Every row gives one point. Each copy is the shape, with its points in the same order, stretched, turned, moved and blurred by noise. Is it also mirrored, or only turned?
In the rows, zero is written as 128.

Shape:
0: 179 147 153
1: 128 191  70
2:  92 132 107
3: 196  92 148
4: 147 167  90
5: 115 109 119
Copy 1:
0: 176 131 122
1: 101 160  77
2:  77 130 112
3: 171  75 127
4: 124 145  86
5:  94 109 117
Copy 1 is: only turned
Copy 2, 6 rows:
0: 157 107 180
1: 159  69  43
2:  91 128  89
3: 173 175 195
4: 175  96  92
5: 110 158 123
Copy 2 is: mirrored
Copy 3 (6 x 3):
0: 148 150 128
1:  68 127 185
2:  85  76 124
3: 145 160  67
4:  85 147 148
5: 101  91 101
Copy 3 is: only turned

Shape, 10 rows:
0: 118 131  93 235
1: 133  86 152 114
2:  74  81 181 118
3: 171  75 108 157
4: 118 125 152 111
5: 151 161  99 178
6: 104 120 147 135
7:  88 125 152 150
8: 115 102 108 127
9: 178  95 146 164
Copy 1, 10 rows:
0: 130 102 195  97
1: 117 192 122 119
2: 115 203 147 163
3:  93 173 145  66
4: 132 156 115 137
5: 147  94 138  95
6: 135 150 139 144
7: 138 149 144 145
8: 105 125 126 128
9: 125 201 144  70
Copy 1 is: only turned
Copy 2, 10 rows:
0: 191 174  23  70
1:  88  64 135 118
2:  11 113  94 146
3: 170  61 106  46
4: 103 106 138 153
5: 204 148  89 118
6:  85 129 103 136
7:  79 148  88 149
8: 127 129 127 109
9: 143  46  84  93
Copy 2 is: only turned
Copy 3, 10 rows:
0: 200 187 229 157
1:  89 154 120 177
2:  76 184 114 129
3: 134 170 153 231
4:  98 127 132 139
5: 170 123 203 158
6: 112 150 145 134
7: 120 160 157 118
8: 136 146 124 170
9: 109 164 179 206
Copy 3 is: only turned
Copy 4, 10 rows:
0: 153  80 215 116
1: 131 149 107 111
2: 113 178 140 103
3: 176 114 119  98
4: 114 147 111 140
5: 140  87 148 160
6: 123 145 138 129
7: 110 140 161 129
8: 174 156 113 136
9: 118  94 142  87
Copy 4 is: mirrored

Shape (13 x 8):
0: 134  50 130 150  67 109 107 142
1: 131 194 129 112 126 171 132 175
2: 115 152 150 156 139 115 162 151
3: 117 171  67 124 112 143 139 129
4: 121 143 121 108  90 141 182  79
5: 160 171 115  79 221  90 137  80
6: 177 108 121 148 205 150 126 134
7:  81 108 153 103 127 109  86 140
8: 106 164 108 168 170  95 117 102
9: 153 158 147 109  75 148 133 134
10:  98  94  46 117 132  75 109 164
11: 145 165 111 133 168 115  87 130
12: 162 152  89  95 113 114 101 159
Copy 1, 13 rows:
0:  83 112  49 176 154  69 102  84
1: 139 151 141 180 107 165 115 124
2:  81 127 166 165 135 121 124 128
3: 128 132 112 117 108 183 109  97
4:  94 123  72 128  68 146 130 171
5: 198 109 172  65 142 183 164 192
6: 147 129 127 116 172 157 188 138
7: 143 155 114 165 146  76  77 113
8: 122 123 178  97 121 136 138  85
9: 120 119  91 185  80 129 120 138
10: 138 121 117 103 217 145  62  68
11: 170 122 159 121 135 149 136  95
12: 168 108 116 143 149 163 102 105
Copy 1 is: mirrored
Copy 2 (13 x 8):
0: 138  93 181 119 130 181 217  32
1: 100  96 122 113 184 135 106 235
2: 163 134 170 118 177 102 118 142
3:  78 136 120  69 132 137 147 168
4: 101 127 150  90 101  54 182 159
5: 144 218 105 185 128  58  78 171
6: 198 190 152 177  86 165  98 177
7: 152  93  94 144 177 121 152  67
8: 160 149 129 103 133 106  81 100
9:  84  78 151 128 169 108 151 172
10: 113 197 112  72 159 194 210  48
11: 133 135 111 151 153 145  76 140
12:  69 137 128 128 173 169 145 139
Copy 2 is: only turned
Copy 3, 13 rows:
0: 163  74 177 105 157  46 188 153
1:  98 163 170 103 104 191  98 126
2: 146 145 130 131  88 128 143  70
3: 125 151 125  67 148 173 135 143
4: 113 162  67 112 121 119 150 172
5: 136 216  50 138 191 111  69  47
6: 170 192 149 142 209 153 158  47
7: 112  69 144 165 147  96 121 104
8: 188 139  99 123 150 155 124  57
9: 118 139 148  97 113 112 102 180
10: 122  89 140  67 182  76 161  87
11: 168 147 143 116 174 147  86  77
12: 116 137 162  58 160 101  86 137
Copy 3 is: mirrored
Copy 4 (13 x 8):
0: 155  49 107  71 163 142 106 179
1: 104 204 161  81 134 109 131  76
2: 102 181 139 113 124 126  88 164
3:  73 132 179 136 130 107 128 117
4: 114  87 172 133  63 124  97 134
5:  77 169 182 120  50  78 162 187
6: 115 149  76  99 112  72 120 162
7: 180 139 147 106 148 165 162 159
8: 110 163 160 152 137  99 122 213
9: 135 133 170  50 104 117 105 121
10:  58  96 147 137 185 151 174 167
11: 111 175 161  93 142  79 153 172
12:  78 138 176  57 141 102 153 133
Copy 4 is: only turned

Shape:
0: 125 104 170 138 122 135 154 133 160
1: 141 145  72  85 143  99 160 171 136
2: 126 105 106 128 157 151  75  93 135
3: 122 144 151 139  97 121 124  97 151
4:  82 116 127 140 129 138 173  90 157
5: 163 108  68 177 149 136  85 104 117
6: 132 136  99 147 189  96 135 152 132
7: 134  92 120 157 111 109  97  75 104
8:  89 182 153 108 113  61 182 138 181
9: 175 134  93 124 193 127 109  97 106
10:  81 162 148 115 100  58 135 140 204
11: 137 117  76 103 201  81 100 152  89
12: 165  79 105 144 132  97  96  64 160
Copy 1 (13 x 9):
0: 139 178 107 105 144 106 149 151 135
1: 124 145 167 181  83 174 116 126 120
2: 109 134 103  91  83  77 111 122  87
3: 141 133 126 118 129  92 163 162 125
4: 142 178 102 133 129  66 111 180 123
5: 129 117 130 131  74  58 100  85 108
6: 134 136 146 133  61  96 102 131 154
7: 176 112  99 120  99  74 147 140 120
8: 161 153 172 142 107 135 169 208 160
9:  92 132 112 140  44  81 115 102 117
10: 176 145 182 101  98 131 174 193 139
11: 137 106 129 131  31 142 102 120 139
12: 158 159 120 116  44  73 158 103  92
Copy 1 is: mirrored
Copy 2:
0: 139 155 150 106 149 143  98 158 123
1: 161 161 116  79 114 102 182 165 151
2:  58  98  75 120 203 151 118 102 152
3: 130 102 148 152 164 154 117 146 131
4: 122 166 134 164 167 115  93 173 150
5:  22  64  94  80 142 133 112 118 174
6: 138 145  85  69 116 108 110 162 215
7:  63  81 143 145 148 172  95  97 165
8: 240 177 159 161 133 137 142 220 178
9:  97  86 107  76 172  82 119 104 203
10: 198 171 136 165 155 193 143 218 165
11: 128 134  62  82 112 123 137 103 224
12:  43  97 169 108 201 184 112 130 181
Copy 2 is: only turned
Copy 3, 13 rows:
0: 159 135 126 132 105  81 137  97  81
1: 130 136 155  63  81 113 123 151 186
2: 114 157 169 155 172 149  77 148 155
3: 154  91 143 141 157  93 135  98 108
4:  94 133 171 156 113  85 180  88 109
5: 160 160 181 162 150 201 110 141 180
6: 160 163 184  92  97 165 121 158 109
7: 155 115 183 189 135 133  96 126 128
8: 162  78 175  70 109  52 165  97  81
9: 128 158 145 143 139 161 104 217 158
10: 190  84 210  73 140  67 118  75 100
11: 134 165 198  86  90 170  49 206 142
12: 192 139 212 199 155 116  93 156 185
Copy 3 is: mirrored

Shape, 16 rows:
0:  81 122 114 114  93  98 187 113 112 191 139
1: 122  90 145 181 183 172 132 114 189 158  81
2: 102  87  98 111 141 122  80 109 181 115  74
3:  80 157 158  69 167 127 158 176 104 133  70
4:  80 105 162  99 120 165 127 195 107 118 158
5: 126 176 131 163 105 117 125 181 117 119  94
6: 138 118 107 151 102 129 139  89 163 118 121
7: 176 165 157  72 189 180 155 133 152 179  58
8: 148 115  87 153 183 173 147 109 199  72 132
9: 139 189 171  91 119 154 175 130 126 128  80
10: 159 107 153  66 160 121  82 167 193 165 153
11: 126 142 170  88 147 127 149 124 126  92  96
12: 169  97 128 113  80 175 107  91 148 145 141
13:  91 143 188 109 197 155  81 193 178 119  87
14:  59 136 116  96 136 129 107 120 137 162 149
15: 116 159 115 173 152  85  90 143  98 145 117
Copy 1 (16 x 11):
0: 182 155 142 117 145 132  87 178 103 187 196
1: 132  64 158 145  47 222  99  69  97 146 175
2:  70  51 148  88  80 186 171  50  83 157 147
3: 111 106 101 165 138  72 110 151  26 129 150
4: 141 119 122 117 158  47 111 121  87  89 118
5: 141 141 107 151 105 137 113 151  88 157  79
6: 133  89 149 116 118 185 108 122 149 173 116
7: 137  63 107 179 126 166 146 117  82  98 170
8:  37  68 165 132 130 192  92  88 102 130 103
9: 145  99  88 186 154 109 100 181  97 151 113
10: 135 113 108  92 187 147 181  11  84  67 207
11: 111 110  81 148 155  89 111 136 102 136 137
12: 175  74 136 101 131 157 170 109 179 127 121
13:  91  93 108 154 123 112 135  25  28  90 140
14: 125 132 162 134 150 118 124  92  79 160 188
15: 139 171 128 138  93 159 145 119 106 165 147
Copy 1 is: only turned
Copy 2 (16 x 11):
0: 141 139 153 155  98 114  93  67 103 156 117
1: 148 205 145 108 124  66 175 118 159 140  67
2: 168 187 114 159  96 125 165 157 117 189  74
3:  70 177 152 126 105 140 105 114  79 185  61
4:  70 126 156 137  89 124 102 114 158 164 135
5:  80 153 159 117 157 110 150 126  57 180 124
6: 151 124 120 151 136  81 123 131 124 141  97
7:  94 172 135 112 141 164 132 121 124  97   7
8: 167 149  71  92 159  84 118 132 164 175  40
9:  78 110 164 130 147 123 100 134  90 124  69
10: 144 179 137 120 113 203 117 150 172 112 118
11:  91 139 136 144 128 109  79 161 111 130  83
12: 133  88 131 168 107 118 135 140 179  92 120
13: 100 217 175  86 107 146 158 157 125 173  73
14: 166 153 137 111  52 144 123 105 113 180  87
15: 126 193 136  87  98 116 153 125  50 151 137
Copy 2 is: only turned
Copy 3 (16 x 11):
0: 174 130  88  84 155  84 105 122 114  54 114
1:  90  32 112 182  70 135  94 181 117 143 136
2: 125  45 109 105 154 148  72 129 129 129 134
3: 161 131  92 164 101 133  42  62 100 143 122
4:  99 135  93  78 118 108  94  65  50 127 106
5: 120 158 105 151 129 181 114 121  99 144 112
6: 108  98 139  94 138 141 130 152 131  87 137
7: 155 116 153 180  29 101  61 173 116 200 102
8:  24  76 154 115  96 127 108 158 174 129 128
9: 153 166 173 151  80 142  80 112  80 116 119
10: 125 105 122 108 144  52  85 159  89 210 108
11: 144 126 140 134 109 135  86  78 102 124 155
12: 127 100 170  50 119 110 150 170  83 110 110
13:  98  93 126 202  98 134  57  99  54 209 105
14: 150 116 133  98 156  88 119  84  94 100  78
15: 149 120  88 156 157 150 147 111 151 160 104
Copy 3 is: mirrored
